Each wall is flat, endless, passes through zero and stands at right angles to its row. A trip goes straight from one point to another. Which walls does it cross, in order?

Walls:
(1): 0, -21
(2): -50, -34
(3): 30, 26
(4): 3, 29
Trips:
9, 33 to -4, 9 -> none
-14, -28 to 23, -11 -> 2, 3
-24, 17 to 7, -24 -> 4, 1
-54, 11 to -35, 29 -> none
-37, 21 to 42, 27 -> 3, 2
12, 20 to -26, 28 -> 2, 3
-20, 33 to 14, 4 -> none
51, -27 to -13, 42 -> 4, 1
41, 2 to 25, -7 -> 1, 4

Walls:
(1): 9, 6, 8, 14
(2): 3, 17, -16, -24
(3): 19, 9, 5, 2
(4): -22, -24, -13, -18
(5): 18, 16, -1, -20
(6): -10, 15, -32, -15
(7): -9, 0, -14, 11
Trips:
10, -19, 6, -34 to -13, 13, -21, 7 -> 6, 7, 5
-12, -7, 2, 2 to -23, 11, -9, 30 -> 6, 1, 4
-32, -14, -15, -29 to -9, 8, 29, 27 -> 2, 6, 1, 4, 7, 3
5, -38, 3, -5 to 30, 40, -12, 6 -> 3, 5, 1, 4, 2, 6

Walls:
(1): 8, -14, -13, -12, -30, 6, -33, 1, 33
(2): 30, 10, -3, 4, -30, 53, 46, -39, 16
(3): 7, 56, 5, 16, -36, 14, 34, -19, 27
(4): 5, -12, 8, 13, -28, 8, 0, 37, 34
(5): -19, -54, 2, 43, 28, -18, 7, 30, 44
(6): -45, 1, -16, -12, -6, 19, -1, -24, 22
(7): 9, -2, 9, 9, -24, -18, 7, 26, 19
(8): 56, -52, -30, -15, 56, 29, -8, 38, 30
(9): -10, 21, 7, 24, 7, -9, -22, -26, -13
Trips:
-13, 16, 29, 2, 53, 21, -40, -54, -7 to -3, -6, 42, -43, 58, -9, 2, -19, 33 -> 8, 5, 9
21, -7, -24, -41, 24, -54, -13, 41, 14 to 27, 15, 23, 52, -33, 25, 44, 54, -5 -> 1, 3, 2, 8
-41, -51, 4, -33, -27, -1, -6, 3, 14 to 2, -24, -16, 2, 40, 9, 13, 22, -8 -> 8, 7, 1, 6, 4

Walls:
(1): 5, -5, -16, 19, 2, -24, -9, -6, -21, -14, -36, 24, -22, -18
(2): -2, 28, -8, 38, -10, -41, 23, 20, -18, -30, 29, -10, -43, 16
(3): 8, 25, 20, 18, -25, 44, -19, -4, 0, 10, -11, -28, -7, 11
(4): -6, -39, 10, 24, 28, 23, 6, 11, 29, -5, 26, 4, 53, -22
(5): -5, 14, -11, 3, 47, 25, 17, -2, -20, -9, 1, 13, -3, 4
(6): -18, 2, 38, 7, -23, -3, 3, 13, -31, -19, 1, 18, -6, 33
Trips:
12, -21, -46, 16, 5, 13, -4, 14, -34, 22, 24, 5, -25, 14 to -1, -1, -7, -26, 10, 8, -4, 26, 16, 3, -14, 12, 6, 14 -> 2, 1, 4
-6, 9, -7, -13, -21, 44, 7, 21, -11, 26, 10, 13, -9, 45 to -17, 22, 4, -1, 17, 24, 23, -25, -13, 37, 34, -6, 20, 27 -> 4
5, -1, -20, -17, 4, -14, 0, 30, -20, 39, 4, 1, 19, -16 to 21, 6, 7, 1, 6, 8, -2, 1, -6, 28, 20, 15, 18, -27 -> 5
-8, 12, 3, -10, -5, 4, 14, 3, 11, -1, -26, 22, 10, -19 to -19, 0, 17, -2, 19, 23, 19, -45, 29, 8, 17, -7, 12, 15 -> 1, 3
-1, -5, 10, -14, 8, 20, 12, 24, 44, 6, 18, -6, 12, 7 to -37, -8, 15, -8, -17, 0, 7, 2, 7, 18, 4, -15, -39, 8 -> 6, 2, 4
23, -8, 14, 0, -10, -3, -19, -1, -6, 24, -25, 1, 2, -12 to 4, 10, -27, 12, -6, -30, 1, 5, -3, 19, -46, 24, -23, -21 -> 3, 2
-14, -13, -13, 8, 3, -5, 33, 4, -5, -36, 2, 12, 17, 11 to 10, 0, -5, -4, 14, 27, 7, 25, 19, 6, 27, 17, 5, -16 -> 1, 6, 2

Walls:
(1): 11, -2, -1, -8, 6, 24, 20, -21, 5, 29, -2, 2, -1, 25, -3, 1, 12, 13, -8, 4
(2): 3, -1, 16, 1, -4, -10, -9, -5, -11, 10, 1, 6, 10, -4, -7, -20, 10, -8, -9, -9
(3): -26, -8, 10, -6, 0, 24, 1, 16, 0, -10, 0, 7, 1, 10, 0, 22, -5, -26, 17, -26
(4): -26, 24, -17, 18, -14, -1, 5, -16, 22, -14, 6, -2, 8, 7, -15, 0, 19, -6, 3, -10
(5): -6, -7, -12, 12, 1, 0, 31, 23, -21, 4, 1, -20, 3, -11, 18, -26, 2, -5, 17, -9
(6): 5, 1, 2, -22, 1, 0, 24, 16, 33, 34, -6, 1, -7, 13, 18, -7, 12, 4, -8, -14
Trips:
17, -9, -9, -16, 2, -6, -5, 7, 9, 12, 14, -4, 16, 29, 4, 4, 41, -18, 11, 8 to -11, 21, -5, 7, 4, 0, 6, 7, -14, 5, 3, -9, 12, 10, 21, -14, 12, -20, -8, -16 -> 5, 1
4, -2, 27, -26, -9, -7, -6, -9, -27, 6, -29, -9, 14, -13, 13, -6, -1, -7, 2, -7 to -3, -16, 5, -11, 17, -32, 4, -2, 14, 4, -16, -11, 12, 10, 19, 5, -17, 0, 6, -1 -> 6, 3, 2
-6, -24, -7, 15, -7, 25, 5, -7, 3, 13, 18, 10, -15, -6, -27, -16, -31, -18, 3, 2 to -15, -3, -2, 22, -11, -2, 5, -7, -4, -11, -6, 29, -8, -7, 20, 12, -4, -9, -4, 28 -> 2, 4, 1, 5
-5, -14, 12, -15, 5, 7, -3, -13, 13, 5, 12, 8, 12, 0, 19, -3, 9, -12, -10, 60 to -4, -3, 19, -3, 2, 25, -16, 14, 13, -4, -9, -14, -10, 10, -8, -12, -9, -7, 14, 5 -> 3, 1
-11, 2, 22, -1, 23, 30, -23, -5, 3, 22, -24, 2, -7, -13, -10, -9, 6, -30, 6, -11 to 11, 10, -4, 4, 0, -20, -22, 17, 11, 12, 38, -22, 19, 14, -27, -4, 7, -17, -13, 1 -> 4, 1, 3, 6
4, 14, 0, -6, 8, 3, 6, 9, -30, -25, 7, 1, 0, 7, -4, 25, 15, -10, -25, -7 to 9, 8, 30, 12, 4, 25, -12, 13, 8, 23, 11, 4, -31, -1, 1, -6, 7, -2, 8, 1 -> 4, 2, 1, 6
